Each row of a before or after table is a point. The points were changed in one or more steps. Then noise was added and the rows were shuffled. The steps act on columns, c1 being the first. Write out the steps. A step turns or swaps two columns, mirrors them in a line or flattens them onto one, adds a multiple of one to another, or multiplies or shifts one. Angles are multiples of 10 degrees, from the lower column toward the higher: turns from -170 to 170, lines from 10 to 170 but not 90. Use the fewest steps. Two steps may share a column if one is a turn and the other turns, adds or multiplies; they go together, in the order done. Otherwise the lowest column goes first.

Before, 13 rows:
-7,-5
42,60
41,3
40,73
43,5
22,8
-54,2
46,-5
26,28
-77,-9
50,12
24,-8
31,20
After, 13 rows:
-52,-42
29,21
19,16
38,28
-8,-9
28,19
-29,-27
24,24
10,7
27,20
28,22
54,48
62,52
Steps: flatten c1 and c2 onto the line at 40 degrees

Before, 10 rows:
52,-15,26,61,30,-7
-47,21,49,12,67,-33
-7,61,-19,69,-1,17
-5,-5,-29,58,-12,-61
-27,-4,-48,2,-8,36
-16,38,-16,-15,34,-14
-36,-25,-11,-11,41,13
-30,34,-37,-25,41,34
21,-25,-39,23,11,-64
0,9,-22,-17,-15,27
After (10 x 6):
-14,-23,-36,11,37,-20
-7,-29,13,37,-46,-81
19,-36,30,26,-7,-73
-48,45,-30,50,44,-61
1,-24,-5,-23,-2,38
-4,-31,-58,54,-46,-9
50,28,11,63,-18,-39
-29,-44,-26,7,46,30
-27,-49,11,-2,-6,37
-37,-7,30,19,36,5
Steps: turn c2 and c3 by -100 degrees; turn c4 and c5 by -40 degrees; add -0.5 times c4 to c6

Before:
39,17,-4,15,57,-3,29,16,25,-13,34
9,7,26,18,16,22,-13,-11,-14,-26,36
46,-5,-3,-4,-24,-10,-22,-2,32,-23,35
-92,23,13,2,-20,1,-1,-6,31,69,32
40,22,-16,-17,-8,-16,13,-25,12,-15,30
17,22,4,-6,-23,29,-2,22,-2,22,21
-3,-28,-12,-13,8,51,28,0,30,-19,26
41,24,10,4,-24,32,31,-10,33,-12,40
45,6,24,-3,-29,43,-32,3,30,9,-80
30,-7,13,22,5,11,-3,-13,-5,23,26
7,6,-15,-3,-21,48,-59,-44,27,-8,27
After (11 x 11):
42,21,12,23,-22,-24,49,-1,32,-14,43
41,17,-6,-13,57,-10,45,23,24,0,36
8,3,-14,40,-19,-30,-94,-28,29,-35,27
38,21,-16,-2,-7,22,22,-9,14,-28,29
44,-6,-4,-5,-25,10,-35,13,32,-19,35
28,-8,11,-4,4,-19,-5,-27,-3,9,28
-91,26,13,0,-21,-1,-2,-49,30,51,34
45,4,24,33,-26,-24,-50,-3,31,14,-79
-1,-28,-9,48,7,-19,45,14,30,-16,23
18,23,7,28,-22,-16,-5,1,-3,32,20
10,8,26,4,16,-28,-19,8,-15,-29,40
Steps: turn c4 and c6 by -130 degrees; multiply c7 by 1.6; turn c8 and c10 by 40 degrees

Before, 8 rows:
-16,-15,14,9,-19,-11,11,-25,-1,-12,-10,-14,-13,-15,-19,45,-8,-32
-16,5,4,-3,-18,15,39,-12,15,-3,-9,-15,36,53,-17,10,-8,-37
24,-19,46,-1,-6,22,-27,-21,0,31,-9,27,6,95,-5,9,-8,9
-20,36,-2,6,10,19,3,-28,6,-6,15,17,-7,23,-21,0,-19,0
-2,-12,4,-9,-17,15,-17,-28,31,10,-11,21,-3,-14,6,19,-13,13
-11,-14,6,-10,25,18,2,-22,17,-7,-14,22,35,-14,27,-4,-15,-48
-13,-16,-4,-9,7,-26,-19,81,2,-10,3,16,-9,-11,-1,-4,14,10
-12,31,-1,29,-2,-19,-8,-12,61,-12,2,23,-15,-3,-7,0,-1,14
After, 8 rows:
-3,-11,5,-9,-17,13,-5,-29,38,9,-11,23,5,-13,4,17,-11,13
-16,5,4,-6,-19,15,42,-12,5,-30,-9,-12,19,52,-17,9,-7,-37
-14,28,0,29,-2,-18,12,-11,60,3,1,23,-19,-3,-5,0,-8,14
23,-20,45,0,-6,23,-11,-20,52,14,-10,26,29,96,-4,10,-9,11
-14,-15,14,8,-19,-11,13,-24,6,5,-7,-13,-18,-17,-18,46,-12,-31
-10,-14,6,-10,27,20,13,-21,19,-31,-14,23,17,-11,27,-3,-12,-48
-12,-17,-6,-9,6,-27,-19,80,4,1,3,16,-13,-12,-2,-3,16,12
-20,36,-2,7,12,18,2,-28,2,0,13,17,-10,23,-21,1,-22,-3
Steps: add 1 times c3 to c9; turn c7 and c9 by -20 degrees; add -0.3 times c4 to c17; turn c10 and c13 by 50 degrees

Before, 8 rows:
85,86,-10,-49,-16,19,30,49,-69,3,3,10,-12,-30,19,56,13,-16,75,-10,38,-48,-33,11,-44,29,-15,-4,43,-20,17,21,43,-26,-38,67,30,-52,-3,6,0,13,-17,37,65,57,-59,19
-25,19,23,-14,-54,65,-1,13,32,26,-2,-6,-3,5,22,-52,5,-41,50,-16,34,31,13,47,34,29,14,-52,-28,18,25,-51,-26,63,0,6,-9,32,-32,8,-38,15,-44,-12,47,46,-6,20
17,32,13,-6,-7,42,3,-28,27,54,-16,0,38,-14,12,-32,14,-35,-49,40,-49,20,-14,2,39,44,21,-2,-71,16,-14,1,-46,41,-10,-35,-61,-12,20,-14,12,-32,37,28,58,-36,46,27
-26,-14,-29,-20,33,-3,3,-29,8,-32,8,-28,24,26,-8,-42,-5,-12,6,-28,50,10,-36,-11,2,-16,-24,-50,32,43,50,-42,-44,-18,-14,-1,3,29,-16,-33,0,48,-8,19,39,-1,-37,25
32,-37,-74,-4,41,57,16,27,-10,-23,16,-14,-33,45,-62,-61,28,36,14,89,50,-22,58,-27,54,-3,3,26,-22,-5,0,-5,6,-1,3,40,38,-35,-89,9,43,-4,11,20,-7,7,74,4
-53,24,-66,-24,-47,26,-16,-7,-30,6,24,-17,-72,-24,-13,-10,6,-32,9,3,3,55,0,16,7,-10,41,0,-3,23,45,20,1,-32,50,62,23,30,20,-22,6,-2,22,-61,-37,42,-28,-51
8,33,-62,7,18,0,53,7,-82,-52,59,1,41,-50,65,5,-14,-29,-37,-43,28,-27,-12,12,11,32,-15,-31,54,11,15,24,-47,12,-8,27,37,42,-68,18,43,9,-39,3,-12,-13,-15,50
51,75,24,12,0,-19,53,-28,2,-44,-47,-4,27,-72,-56,-10,-15,-29,-32,12,-17,-16,-50,-77,48,-13,-26,-11,8,-13,33,33,-30,-11,58,0,-5,46,28,19,-37,11,27,-39,-47,-31,9,-38
After, 8 rows:
3,35,-65,7,18,-1,57,12,-87,-52,62,7,41,-10,68,6,-13,-32,-41,-45,27,-23,-13,10,13,32,-9,-28,54,7,15,28,-46,-9,-9,29,40,40,-66,18,45,11,-35,-2,-13,-49,-13,51
-55,27,-69,-22,-47,22,-15,-6,-30,5,26,-10,-76,-20,-10,-7,6,-35,11,4,1,56,-17,14,8,-9,64,-3,-4,24,49,21,2,37,48,58,24,33,20,-19,6,-2,21,-65,-38,-8,-32,-53
-25,19,23,-15,-52,62,-2,13,29,22,-4,46,-3,-29,18,-50,5,-41,51,-16,36,30,10,48,35,28,36,-54,-28,17,26,-46,-24,-45,0,9,-6,30,-32,9,-39,17,-47,-12,46,21,-4,23
20,31,10,-3,-4,40,7,-26,28,55,-17,25,36,36,12,-33,14,-34,-54,41,-49,19,-10,-1,41,44,2,-1,-69,16,-14,-3,-42,-30,-10,-38,-60,-12,15,-16,10,-28,37,27,54,-23,48,33
30,-39,-72,-4,42,55,17,28,-12,-25,20,11,-32,9,-63,-66,23,38,13,92,47,-22,67,-26,52,-8,-1,30,-22,-6,-1,-9,8,11,5,38,37,-35,-85,7,43,-1,11,21,-4,48,72,2
49,79,22,13,2,-17,51,-27,1,-35,-46,-8,31,-12,-59,-15,-20,-28,-31,13,-21,-20,-34,-76,48,-10,-24,-13,8,-10,34,33,-29,6,58,0,-3,40,31,18,-35,10,25,-37,-46,-78,12,-35
-21,-15,-33,-17,35,-2,2,-33,10,-37,4,8,21,-2,-5,-39,-4,-11,5,-25,55,8,-47,-9,4,-17,-22,-55,27,41,51,-40,-51,33,-16,-4,3,30,-15,-35,2,43,-4,16,39,18,-32,22
85,84,-6,-50,-15,18,34,50,-70,4,1,-26,-14,-65,19,57,15,-20,79,-11,32,-53,-8,14,-43,29,19,-2,40,-19,18,18,44,11,-40,65,31,-52,-3,6,4,12,-19,40,64,-7,-61,19
Steps: add 0.3 times c1 to c23; turn c12 and c34 by -140 degrees; turn c14 and c46 by 70 degrees; turn c14 and c27 by -30 degrees
